Each row of a before or after table is a point. One or more steps were done to the points. Then noise was added and the rows were shuffled. The steps act on how far a point lies along the listed directions, d1 being the first. Write out the steps. A step turns or swaps two directions, mirrors them in a line or flattens them onto one, adds a multiple of one to another, or multiplies one. Angles are multiples of 10 degrees, from the lower direction toward the higher: turns from -170 to 170, lines from 10 to 170 but not 90. Use the fewest steps. Two steps may share a direction if one is a turn and the other turns, adds or multiplies; they go together, in the order done. Otherwise the lowest direction goes first.
In the rows, zero is written as 128.

Directions:
(1): [159 142 164]
(2): [166 124  97]
Before (11 x 3):
[[163 141 123]
 [124 114 111]
 [ 87  95  88]
 [118 133  90]
 [127 103  67]
 [105 132  85]
 [167 123  86]
 [163 124 111]
 [158 133 109]
 [184 137 106]
 [173 133 131]]
After, 11 rows:
[[142 116 111]
 [162 136 143]
 [160 143 138]
 [151 148 150]
 [186 136 128]
 [176 152 154]
 [149 139  96]
 [177 114  89]
 [144 136  84]
 [155 139 163]
 [141  96  71]]
Steps: turn d1 and d2 by -50 degrees

Directions:
(1): [100 131  81 115]
(2): [114 104 121 177]
(3): [169  98 103 122]
(4): [151 170 110 153]
Before:
[[129 110  96 156]
 [139 121 103 129]
 [ 97 119 120 138]
 [ 80 119 118 156]
 [138  78 145 109]
 [148 119 113 163]
 [ 84 123 117 110]
 [107 137 131 146]]
After:
[[ 67  94 131  93]
 [144 131  99 134]
 [136 120  92 164]
 [109  27 168  80]
 [ 89 105 126 130]
 [111 142 130 149]
 [160 144 103 177]
 [ 72 107 125 149]]
Steps: multiply d4 by 2.5

Directions:
(1): [120 181 113 102 145 101]
(2): [130 125  87 147 174 153]
(3): [131 169 125 151  96 168]
(4): [ 66 122 112 147 114 116]
(5): [158 123  89 150 101  94]
Before:
[[ 88 137 169 133  97 139]
 [114 113 143 159  86 127]
 [116  80 119 135 134 138]
 [219 122 132 128 175 167]
 [116  73 123 116 121 116]
 [135 217 153  72 139 112]
 [121 103 138 134 101 112]
 [145 119 108 154 131 153]]
After, 8 rows:
[[127  96 132 144 114 125]
 [124 105 129 165 102 142]
 [ 98 119 166 143 104 155]
 [189 146 119 125 178 150]
 [122  77 110 119 136 127]
 [143 137  98 148 142 146]
 [118  94 103 132 151 139]
 [129 186 192  77  95 111]]
Steps: turn d1 and d2 by -40 degrees; multiply d4 by 0.7

Directions:
(1): [125 133 129  87 162 161 158  88]
(2): [171 139 128 129 101 179 147 157]
(3): [ 93 146 158 133  76 144 127  96]
Before:
[[ 98 130 143 141  94 127 129 118]
 [ 86 137 152 123 108 133 114 113]
 [139 110 126 152  98 109 104 146]
 [168 114 109 135 139 151 138 166]
 [168 128 119 128 116 152 140 137]
 [113 137 143 158  78 110 108 133]
 [159 128 116 135 128 141 120 158]
 [172 134 104 123 137 150 132 163]
 [112 141 147 126  85 122 116 110]
 [141 137 133 154  91 126 112 148]
 [121 125 121 148 120 114 133 119]]
After, 11 rows:
[[172 119  81  89 215 125 138 145]
 [ 91 137 141 120 128 114 120  78]
 [ 58 147 168 137  73 113 113  67]
 [119 128 125 145 116 117 133 115]
 [147 116 101 105 193 122 127 132]
 [ 62 143 167 139  55 139 129  85]
 [163  97  88 101 224 123 146 148]
 [104 106 126 123 138  96 112 101]
 [ 66 156 180 140  47 151 111  99]
 [150 118 116 104 158 138 151 108]
 [ 72 158 174 127  42 134 114  76]]
Steps: swap d1 and d2; multiply d3 by 2.5

Directions:
(1): [106 113 103 164 113 132 183 153 101]
(2): [ 91 177 130  90 129 161 140 123 103]
(3): [153 154 121 162 177 156 152 101 144]
(4): [100 124 148 149 126  97 128  65 101]
Before:
[[148 142 105 151 167 175 166 151 138]
 [165  83  68 220 128 137 210 162 142]
 [150 125 114 153 172 146 154 132 172]
 [172 141 106 136 152 156 143 121 135]
 [134 164 120 133 148 166 128 164 121]
 [139 134 111 135 145 135 122 141 151]
 [138  87 117 147 147 124 140 164 175]
 [131 157 117 133 150 172 131 133 143]
 [ 85 130 148 140 126  92 127  36  98]
 [114 136 120 105 129 140 136 130 107]]
After, 10 rows:
[[ 76 186 130  74 129 168 142 103 102]
 [154 108 117 186 165 136 158 112 133]
 [136  98 115 143 146 133 140 173 177]
 [116 113 126 127 130 112 130 107 106]
 [152 125 112 156 169 146 152 130 175]
 [158 110  61 189 127 167 214 193 147]
 [174 126 111 151 152 138 138 106 133]
 [138 120 129 172 144 136 123  93 140]
 [140 129 117 149 143 123 119 129 153]
 [146 122 137 180 146 108 119 113 119]]
Steps: swap d2 and d4

Directions:
(1): [ 82  85 117 140 132 116 160  95 165 143 154]
(2): [128  94 155 114  85 106  86 149 150  94 151]
(3): [125 166 173 144 153 129 158 128 140  83 165]
(4): [156  95 106  99 124 158 151  94  97  84 142]
(5): [155 136 161 128  78 148 149 115 120 177 159]
Before (13 x 11):
[[144 164 125 136 177 147 145 118 102  79 133]
 [136 136 158 123 114 117 109 135 146  93 161]
 [132 164 163 127 122 122 100 159 141 108 160]
 [158 149 131 108 160 164 161  98  98 122 134]
 [127 164 137 128 138 110 135 143 147 177 102]
 [141 159 148 131 182 138 127 131 121  15 124]
 [121 154  96 141 206 120 134 116 126  69  87]
 [107 140 141 130 185 130 161 115 124  56 155]
 [ 98 111  63 121 136 102  78 123 100 224  39]
 [125 101 107 126 140 164 159 106 112 143 105]
 [124 170 161 154 125 102 128 148 145 154 113]
 [126 157 118 132 177 152 152 100  82  86 140]
 [119 156 138 119 140 139 191  82 111  96 152]]
After:
[[163 139 147 102 134 161 151 102 103 120 148]
 [145 151 160 128 161 135 118 135 126  13 136]
 [134 141 142 124 138 146 137 107  91  82 161]
 [134 130 133 129 146 111 110 127 141  64 122]
 [130 158 146 126 123 108 130 146 150 175 109]
 [152 150 146 129 144 141 132 124 110  76 152]
 [106  94  87 113  97  96  63 131 110 219  62]
 [130 149 139 129 145 121 121 129 140  96 144]
 [127 174 148 132 146 125 110 154 136 111 146]
 [123 171 162 155 125 103 130 147 145 155 113]
 [124 149 149 116 120 137 184  85 115  94 163]
 [112 130 155 125 160 126 153 119 130  55 168]
 [129  91 122 122 115 159 150 112 118 142 119]]
Steps: flatten d2 and d5 onto the line at 120 degrees

Directions:
(1): [ 98 112 139  78 178 164 166 110 123 133 117 116]
(2): [156 145 184 129 142 143 131 161 190 120 123 129]
(3): [157  76 112 142 114 173 109 105 150 125 141  84]
(4): [ 96 156 139 189 156 138 133 138 111 132 135  76]
(5): [167 176 132 131 125 135 145  65 119  98 105 121]
(6): [133 123 127 131 100 103 167 123 147 190  87 101]
Before:
[[152 142  98 150  78 113 134 123 129 148  97 106]
 [159 113 112 147  89 102 113 113 126 175 119 110]
 [144 187 185  98 179 117 141 130 144  81 116 178]
 [131 140 148 127 166 153 109 103 147  68 138 149]
 [170 146 175 102 174 170 115 135 162  62 127 143]
 [120 102 116 117  97 111 157 151 172 179 104 119]
 [137 127 127 153  90 108 136 130 155 174 120  77]
 [128 159 181 104 172 148 152 104 118  75 121 120]
 [135 146 136 171 116 112 106 165 140 138 124  94]
 [126 127 146 166 127 146 153 136 132 146 136  76]
 [123 117 112 136  84  86 112 151 134 164 132 110]
 [174 174 191 122 158 146 126 112 170  90 117 123]]
After (12 x 12):
[[166 134  96 140  63 110 128 125 132 140 101 127]
 [148 153 163 127 181 172 116 131 139  65 133 129]
 [119 151 146 149 168 155 114 107 137  74 138 125]
 [138 140 128 163 105 102 109 161 147 154 117  92]
 [112 159 178 105 177 154 168  98 114  86 115 101]
 [162 176 176 127 156 144 129 105 150  91 122 115]
 [111 181 183  74 227 145 169 118 123  83 112 156]
 [142 124 138 172  97 123 152 134 142 163 130  86]
 [136 112 113 121  82  88 107 154 140 159 136 126]
 [179 108 109 150  72  91  94 119 140 164 126 130]
 [157 120 118 142  63  92 127 127 161 176 120  96]
 [130  95 112  94  88 108 142 147 170 166 109 142]]
Steps: add -1 times d3 to d1; multiply d2 by 0.7; turn d4 and d6 by 30 degrees

Directions:
(1): [109  95  81 156 164 157 147 163 123 149  93  93 133 139]
(2): [ 98 110 142 179 135 105 139  91 164 137 173 106 158 146]
(3): [104 139 129  94  71 152 122  98 143 153 100  81 128 158]
(4): [136 134 134 125 111 139 179 170 163  95 158 116  83 158]
(5): [ 89 163 156 126 153  89 137 135  91 120 122  77  99 106]
Before:
[[137 119 116 114  94 169 148 150 178 126 115 113 127 165]
 [143 179 137  83 141 109 148 188  90  79 130 200  69  94]
 [160  96 122 140 149 133 115 142 155 118 132 181 136 139]
 [173 125 142 110 150 118 126 186  90  93 133 167 101 122]
 [103 150 134 107 114 128 156 161 113 119  99  73  99 145]
 [ 97 159 151 124 116 139 160 148 114 121 110  97  86 126]
 [117 166 135  77 118 124 124 110  91 141 104 104 131 110]
 [162 128 150 134 110 114 104 105 149 116 156 173 142 124]]
After (8 x 14):
[[150 109 122 160 156 132 156 170 167 100 153 148 130 136]
 [111 138 156 136 176  87 126 148 109 109 122 117 101 114]
 [129 125 126 127  82 181 151 132 155 132 115 138 115 156]
 [120 208 136  17  75 140 137 168  84 103  73 144  51 117]
 [164 136 105  74 102 161 115 114 118 145 105 160 152 123]
 [134 156 157  71 113 122 123 168  76 109  97 100  82 135]
 [153 165 163 105 129  96 104 134  99 103 126 153 104  93]
 [141 105 106 121  90 165 148 146 165 128 119 126 139 173]]
Steps: add 1 times d1 to d2; turn d3 and d5 by -110 degrees

Directions:
(1): [160 147 153  87 151 119 149  89 150 119 165  98 165 128 184 137 106 146]
(2): [111  96  69 169  98 127 128 111 156 124 136 122 138 147 184 148 168 142]
(3): [ 69 130 164 120 125 121 122 152 126 114 169 182 115 140 178 114 120  94]
(4): [ 93 113 162 122  84 136 156 140 128 107  96  59 153 158 126 108 126  99]
Before, 9 rows:
[[ 61 128 123 136 104 135 117 146 132 104 162 165 102 168 163 112 134  95]
 [161 120 119 115 140 118 124 117 143 132 122  86 157 119 115 140 134 145]
 [146 127 132 122 136 140 117 108 123 135 150 169 125 107 139 140 129 129]
 [148 118  96 135 144 131 129 102 140 123 135 106 139 138 143 141 140 153]
 [139 137 138 101 146 144 114 135 102 138 117 152 118  94  78 113 106 139]
 [142 143  94 155 141 140 117 133 112 133  92 129  94 120  53 126 143 132]
 [149 150 120 132 160 137 110 129 112 154 119 168 110  99  83 129 128 131]
 [ 42 107  98 168  94 127 121 143 145 110 168 186 103 155 208 136 163 101]
 [119  99 123 153  98 141 119 123 148 112 143 101 144 143 172 146 145 129]]
After (9 x 18):
[[ 83  74  56 181  41 135 170  87 186  97 121  29 179 190 239 157 189 133]
 [180 162 106 128 169 137 124 113 118 136 105 118 108 108  59 132 127 152]
 [110 122 112 124  88 140 153 103 159  96 134  49 159 179 174 126 136 124]
 [112  84  89 174  94 139 111 112 168 115 161 122 142 148 217 162 165 139]
 [148 152 173  77 152 147 120 145  87 139 100 134 119  88  37  98  87 133]
 [104 101  74 168 127 131 112 125 135 123 143 153 112 145 155 141 163 135]
 [151 151 148 116 148 145 125 141 102 147  83 118 117 104  39 115 118 116]
 [119 108 141 138 100 149 128 130 113 129 107 132 127 126 105 122 137 106]
 [123 120 113 133 152 111  94 147 130 138 150 170 121 115 126 135 140 127]]
Steps: turn d3 and d4 by 110 degrees; turn d1 and d3 by 110 degrees; multiply d2 by 2

Directions:
(1): [140 143 154 108 127 115 122 176 167 104  92 121 128  55 142 160 100 131
 165 122]
(2): [115 114 120 142  68  74 112 103 174  97 143 138  93 140 139 130 128 184
 123 133]
(3): [120 141 156 158  91 145 146 110 134 146 120 199 175  92 118 115 139 130
 125 177]
(4): [110 184 121 169 135 135  50 146 132 158 136 142 105 137 171 144 132 110
 123 139]
Before, 12 rows:
[[103 110 132 134 115 120 132  90 102 100 145 121 117 153 112 126 130 153
  108  89]
 [137 120 152 107  75  78 144 137 195  83 113 148 133  68 126 146 109 153
  153 125]
 [113 134 124 158  75 110 114 117 173 119 156 173 123 138 144 111 139 162
  141 146]
 [105 123  82 158 102  70  56 109 150 113 153  99  56 178 166 142 127 157
  137 143]
 [130 177 125 171 152 178 105 157 102 181 137 172 177 129 132 123 128  89
  116 165]
 [147 143 108 128 182 185  79 135  63 169 164  96 126 184 133 117 150 100
   97  91]
 [110 182 144 160  81  88  45 162 197 109 121 164 108  66 195 140 108 158
  139 160]
 [135 106 137 122  92 110 149 124 152 109 143 156 131  99 122 114 145 154
  154 129]
 [139  87 117  59 160 132 171 148 124 107 132  86 129 134  97 131 134 120
  132  92]
 [124  93 114  87 120  94 176 128 156  74 129  85 102 129 108 129 113 180
  150 102]
 [110 147 108 151 166 137  92 120 110 131 141  97 119 186 132 142 144  83
  109 113]
 [112 131 140 166 109 150 165 105 121 167 155 192 152 142  97 106 150 110
   91 155]]
After, 12 rows:
[[133  52  95  98 103  67 164  93 142  74 136  77  91 156 109 123 118 172
  149 126]
 [118 174 121 185  87 115  72 146 166 143 145 180 133 125 155 137 121 151
  120 167]
 [122  90 137 122  52  76 158  94 176  77 138 161 137 105 125  93 123 196
  118 155]
 [136 152 110 140 128 124  34 145 131 132 161  98  81 161 165 142 135 153
  112  91]
 [134  96 136 116  92 121 182 118 158 102 138 155 154 117 107 102 132 156
  152 134]
 [128 136 111  92 190 163 115 164 102 149 136  97 125 147 127 138 142  82
  123 102]
 [115 114 143 117 143 136 143 115  93 103 127 109 132 125 108 134 120 130
  123  82]
 [108 136 112 147 129  96  88 121 152  98 136  95  97 169 139 153 133 122
  121 109]
 [119 146 153 156 109 137 147 141 150 150 134 183 140  99 114 130 129 114
  117 147]
 [143 107 140 112 127 145 167 131 118 129 137 150 155  98 109 105 149 121
  153 127]
 [131 111 116  84 184 160 188 140  95 120 125  82 139 137  96 117 123 118
  143 102]
 [143 106 146 100 119 131 190 115 128 120 124 150 176 101  93 116 129 110
  132 129]]
Steps: flatten d1 and d3 onto the line at 80 degrees; turn d2 and d4 by -80 degrees

Directions:
(1): [148 143 132  95  97 120  81 121  96  74 133 156 117 171 127 151 158 128
 119 145  72  96 156 159]
(2): [171 114 129 140  87  94  95 177 126 165 149  70 106 126 135 124  97 130
 111 115  97 164 163 119]
(3): [133 132 123 148 153  91 124 167 197 116 153 108 154 166 147 191 163 105
 131 124 138 109 102 130]
Before:
[[137 132 126 153 147  98 147 164 191 133 165  90 140 145 155 152 115 120
  149 122 148 124 119 108]
 [ 99 140 130 112 143 164 150  88 142 102  95 179 134 103 128 105 160 138
  135 133 161 117 112 140]
 [179 122 124 114 102  76  64 182 160 128 150 108 132 193 153 200 156 121
  117 124  88 106 130 160]
 [153 107 127 148 100 124 143 157 124 201 135  61  88  85 112  90  65 154
  114 106 142 190 153 127]
 [113 122 143 124 114 130 162  85  84 117 110 152 133  98  94  93  97 152
  115 126 135 128 134 138]
 [ 79 128 127 139 169 155 165  87 169  81 118 199 167 148 135 188 169 123
  166 128 179  65  65 126]
 [ 97 119 106  97 144 181 142  75  59 103 107 182 148  91 123 102 109 124
  132 130 148 102 120 112]
 [ 96 146 116 130 187 124 150 112 188  87 124 144 153 148 146 172 176 126
  136 132 148 106  99 145]
 [156 104 125 146  98  89 123 167 132 167 143  83 121 109 130 111  92 145
   96 117 133 173 130 107]
 [155 123 133 120  86 139 115 115  61 146 124 113  86 121 109  76  89 136
  107 141 101 173 165 118]
 [113 139 105 153 160 142 127 131 169 128 155 109 172 155 142 164 143 121
  122 118 155 115 118 132]
 [ 85 132 126 128 166 166 172  63 100 102 111 195 131 103 102  94 134 120
  151 132 158 105 113 118]
 [120 136 103 129 158 110 140 154 162 125 151  97 139 113 145 151 130 102
  126 142 158 110 104 112]]
After, 13 rows:
[[111 137 111 120 125 181 119  84  81 127 124 139 137 121 120  99 109 147
  116 125 131 129 156 137]
 [127 135 106  94 119 145 124 114  77 110 128 132 103  93 127  97 108 126
  122 155 119 111 146 126]
 [ 98 142 126 133 173 130 149  95 146  67 134 190 149 153 118 158 176 103
  149 135 143  76 107 133]
 [184 131 131 120  73  86  77 177 133 119 161  83  93 173 127 172 136 137
   99 126  74 132 172 169]
 [169 113 128 121  77  81  90 161 110 128 147 102 116 139 129 127 114 144
   91 130  89 150 151 128]
 [104 146 131 113 146 151 139 102 161  85 105 177 139 128 133 136 179 126
  136 133 156 102 105 147]
 [160 127 125 157 128  81 114 176 172 139 162  80 127 179 136 172 142  99
  117 132 119 148 117 118]
 [105 127 103 119 172 130 131 125 148  79 144 157 181 148 148 185 159  96
  138 128 153  72  90 119]
 [ 76 122 132 113 141 196 168  46  92  95  91 223 134 106 112 120 132 150
  163 134 172  88  94 124]
 [139 132 136 109  92 145 123 108  77 120 135 133 100 120 127  79  87 153
  142 139 105 133 172 125]
 [ 87 138 126 107 154 172 158  60 100 108  93 167 117  93 120  89 128 156
  133 137 144 137 130 143]
 [122 133 136 138 137  84 149 130 162  90 140 134 162 154 115 171 150 127
  114 127 130  98 112 149]
 [142  93 125 130 112 146 139 135 105 224 107  98 111  75 123  72  60 154
  127 105 158 182 126 112]]
Steps: turn d1 and d3 by 170 degrees
